Each point is reached from the start by the listed moves, each made 0, 1 or 2 times, or once backwards (-1), plus a little noise. Is the number of moves made odd or even? Then give how often each move was made.
(in the rows, 128 means zero)

Moves:
(1): [151 138 139 132]
(2): [120 160 138 102]
(3): [122 114 155 112]
Start: [124 139 131 132]
Points:
[ 97 116 147 111] -> even (-1, 0, 1)
[141 136 169 121] -> even (1, 0, 1)
[161 190 163 114] -> odd (2, 1, 0)
[117 218 124  96] -> odd (0, 2, -1)
[167 206 135 130] -> even (2, 1, -1)

Moves:
(1): [155 122 140 123 122 131 136 134 124 135 127 125]
(2): [127 158 119 126 128 137 135 133 117 139 138 143]
(3): [129 132 152 123 124 124 121 124 134 120 134 149]
(4): [128 132 145 169 133 138 124 130 119 112 131 116]
(5): [128 115 129 134 168 124 127 142 108 131 130 152]
(6): [123 128 131 116 143 165 112 141 153 124 121 127]
(7): [111 129 138 132 126 136 160 119 141 134 119 139]
(8): [128 132 134 129 120 125 127 151 126 129 127 126]
(9): [145 135 127 140 143 111 140 132 159 138 131 120]
Start: [114 131 121 137 114 126 132 143 118 119 108 138]
Points:
[194 124 165 249 224  97 121 222  99 117 130 127] -> odd (1, 0, 0, 2, 2, 0, -1, 1, 2)
[ 93 218 140 182 126 233  61 143 145  75 137 134] -> odd (-1, 2, 1, 2, -1, 2, -1, -1, 0)
[118 188 203 159 150 190 150 190 107 124 129 226] -> even (1, 2, 2, 1, 1, 1, 1, 1, 0)

Moves:
(1): [157 119 129 134 122 126 128 128 114 130 136 132 130 133 119 116 130 126
 126 130 128]
(2): [136 139 116 126 127 139 131 117 128 142 126 128 135 122 117 123 118 136
 137 122 130]
(3): [129 133 135 131 143 130 131 124 123 133 131 130 131 134 134 126 123 132
 121 125 135]
(4): [127 134 132 149 133 135 123 135 120 125 121 126 119 132 111 136 133 125
 123 129 121]
(5): [133 130 122 131 139 130 115 127 131 129 128 118 123 120 133 122 128 136
 135 123 124]
(6): [128 127 132 115 122 149 119 127 138 118 130 120 123 140 126 127 131 138
 116 145 137]
(7): [131 131 124 121 137 137 147 130 130 126 125 118 130 135 131 125 135 119
 126 127 118]
(8): [127 131 137 114 137 129 130 147 135 115 125 133 136 132 116 130 129 137
 144 126 124]
(9): [133 127 132 126 133 128 123 124 140 132 128 122 124 124 123 124 127 127
 126 135 121]
(10): [129 116 122 126 136 139 128 129 115 142 128 131 131 121 132 129 121 132
 115 123 138]
(11): [122 131 120 132 129 129 123 134 136 136 145 131 128 133 123 126 134 131
 130 128 131]
(12): [134 132 127 130 134 134 128 126 140 119 124 141 132 125 136 140 134 127
 126 126 122]
(13): [132 126 127 132 122 134 133 128 128 123 135 124 141 117 129 129 128 131
 128 131 126]
(14): [136 122 123 133 138 121 117 120 130 121 131 118 140 142 120 123 131 113
 137 138 134]
(15): [130 135 125 134 120 126 119 147 138 138 133 117 142 135 136 131 125 126
 124 119 126]
(16): [136 140 134 110 128 123 129 128 122 129 131 128 121 121 124 143 131 125
 132 135 138]
(17): [130 128 128 126 127 121 125 132 114 126 123 127 137 128 120 122 140 137
 119 127 121]
(18): [129 119 115 138 129 125 138 138 140 135 125 127 120 131 121 144 123 144
 129 127 134]
(19): [118 109 145 129 117 135 143 124 119 142 126 123 131 136 126 136 140 137
 142 118 129]
(20): [133 134 126 129 127 129 123 132 120 129 123 130 127 125 140 124 133 125
 133 146 121]
Start: [142 145 122 140 138 126 134 122 130 128 132 128 139 127 126 134 120 119
 139 136 132]
Points:
[165 157  78 249 138 115 154 105  98 167 142 134 164 168  39 128 122 120
 136  96 131] -> odd (1, 2, 1, 2, -1, -1, 0, -1, -1, -1, 1, 0, 0, 1, 0, -1, 1, 1, 0, -1)
[155 195  90 171 156 174 111 115 209 153 149 128 137 168 172 122 136 105
 134 173 102] -> odd (0, 1, 1, 0, 0, 1, 1, -1, 1, -1, 2, 2, -1, 0, 1, -1, -1, 0, 0, 2)
[116 140 126 137 166 151  61  93 168  97 133 108 110 176  76 136 135 119
 134 202 166] -> odd (-1, 0, 0, 1, 0, 2, -1, 0, 1, 0, 1, 0, -1, 2, -1, 0, 0, 0, 0, 0)
[120 115 139 162 158 157 206 146 174 214 158 147 110 169 165 232 143 147
 106 106 162] -> odd (0, -1, 2, 0, -1, 0, 1, -1, 1, 1, 2, 2, -1, -1, 1, 1, -1, 2, 2, 0)
[187 137 140 230 141 188 150  94  87 185 146 125 179 100 137 161 132 112
 147  82 113] -> even (1, 1, 1, 2, 1, -1, 0, -1, 0, 1, 0, 2, 2, 0, 1, 0, -1, -1, 2, 0)
[227 156 173 184 100 159 135 136  75 200 122 112 181 115  59 155 142 177
 127 104 102] -> odd (2, 2, 1, 2, 0, 0, -1, 0, 2, 0, -1, 1, 1, -1, 2, 1, 2, 0, 2, 0)

Moves:
(1): [131 134 135 141 135 124 121 131 132 128 126 132 149 116 132 140 113 122
 132 135 133 133 110 135]
(2): [131 130 127 130 134 129 136 133 124 124 120 125 124 130 132 132 125 133
 115 123 132 129 135 130]
(3): [127 129 139 137 122 126 133 125 125 134 133 127 132 136 132 128 129 135
 123 125 128 130 126 124]
(4): [129 125 122 126 129 128 121 130 122 117 128 129 130 132 126 136 132 136
 134 133 109 124 133 128]
(5): [126 134 123 130 138 123 145 127 130 136 137 125 129 129 132 124 127 128
 132 133 124 125 128 132]
(6): [131 128 140 129 139 137 138 130 121 119 138 116 134 123 139 113 126 118
 121 128 112 133 128 131]
(7): [135 117 125 134 131 127 134 133 123 123 134 125 129 129 132 131 131 131
 130 126 130 132 123 131]
(8): [121 128 125 127 134 130 135 132 125 129 132 135 134 126 124 129 131 128
 122 125 127 128 132 124]
(9): [132 129 129 124 118 123 133 126 134 132 127 127 133 124 125 134 132 132
 122 130 123 128 127 119]
(10): [121 123 120 128 127 138 131 125 133 139 132 110 131 134 135 134 130 117
 126 124 124 122 132 119]
(11): [129 127 133 112 129 128 138 124 116 123 139 125 122 126 121 141 123 141
 129 128 126 127 132 131]
(12): [134 125 133 122 139 124 125 118 137 126 137 138 128 126 140 130 129 123
 124 128 122 133 124 133]
(13): [125 125 133 116 128 116 124 135 128 125 118 125 140 126 136 128 127 132
 136 131 127 140 123 134]
(14): [126 124 122 129 125 116 133 120 119 114 128 131 135 137 131 129 113 119
 120 123 119 120 131 131]
(15): [127 130 135 124 129 123 126 138 140 124 131 130 127 132 124 134 123 129
 135 124 131 129 129 118]
(16): [127 118 137 131 137 120 127 121 128 126 120 124 127 133 120 129 130 123
 127 126 125 125 128 125]
(17): [137 137 120 128 132 125 124 124 125 124 131 125 139 140 124 121 133 125
 128 129 128 129 127 132]
(18): [124 129 131 122 128 138 139 122 133 129 120 136 129 135 130 129 122 134
 128 128 132 116 119 117]
(19): [130 136 127 123 126 127 130 131 117 132 132 133 125 132 128 128 130 118
 128 128 131 125 132 128]
(20): [120 122 131 131 121 127 126 141 133 120 129 121 135 125 134 129 133 122
 120 148 141 120 127 136]
(21): [132 129 131 127 124 139 135 124 133 119 126 132 138 127 134 123 126 127
 130 127 130 127 145 132]
(22): [137 127 128 120 124 128 129 120 125 132 125 143 124 138 121 130 117 127
 127 142 121 147 132 128]
(23): [135 120 128 130 132 124 124 119 123 133 129 131 123 126 126 122 123 133
 130 133 132 125 137 111]
(24): [141 115 133 122 124 128 124 153 135 139 122 131 130 126 119 132 121 137
 134 120 123 117 126 136]
Start: [128 126 126 112 127 122 125 129 113 132 130 126 132 124 119 137 129 137
 112 136 118 122 127 123]
Points:
[122  98 149  98 116 166 195 159 116 164 159 116 155 152 169 140 144  92
  15 110  35  57 150 114] -> even (-1, 1, 2, 1, 0, 2, -1, 2, 2, 2, -1, 2, -1, 1, -1, 0, -1, 1, 2, 1, 0, 0, -1, 2)
[150 120  77  40 111  92 132 100  68  38 128 178 175 181 105 146 137 162
 147 175  71 178 170 167] -> even (-1, -1, -1, 2, 0, -1, 2, 1, 0, -1, 1, 0, 2, 1, 0, 0, 2, 0, 0, 0, 2, 2, -1, -1)
[181 137 105  92 117  66 109 143  41 119 148 166 157 120 111 205 145 189
 108 132  85 165 106 145] -> even (1, 1, 1, 2, -1, -1, 2, 1, 2, -1, 1, 1, 1, 0, -1, -1, 1, -1, 2, -1, -1, 0, 0, 0)
[178 128 182  96 180 112 106 178 126 111 140 125 211 108 169 121  87 115
 156 199  93 165 108 175] -> even (2, 0, 0, 1, 1, 2, 0, -1, -1, 0, 0, 1, 2, -1, 1, 0, 1, 0, 1, 1, 1, 1, 1, 1)
[111  81 121  94 136 127 186  80   7  35 171  81 162 188 140 149 155 115
  64 122  67  62 173 117] -> odd (-1, 0, 1, 2, -1, 1, 2, 1, 0, 1, 2, 0, 0, 2, -1, 2, 1, 1, 2, 1, 1, -1, 0, -1)
[211  78 108  71 200 135 220  92  74 124 179 156 139 154 138 124  41 121
  69 136  77 110 210 162] -> even (0, 2, -1, -1, 2, 1, 1, 1, -1, 1, 2, 2, -1, 2, -1, 0, 1, 0, 0, 0, 2, 2, 2, 2)
[118 154 108 139  87 146 147 154 118 150 111 162 200 105 132 177  92  93
 104  99 156 124 128 121] -> odd (2, 0, 0, -1, -1, -1, 1, 2, 1, 1, -1, -1, 0, 1, 0, -1, -1, 0, 2, -1, 2, 0, -1, 0)
[174 112 165  77 151  95  65 197 161 150 103 158 150  90 137 131  57 131
 172 132  86 172 119 144] -> even (1, 0, -1, 0, 0, 1, -1, -1, -1, 0, -1, 1, 2, 0, 2, -1, -1, -1, 0, -1, 0, 1, 1, 2)
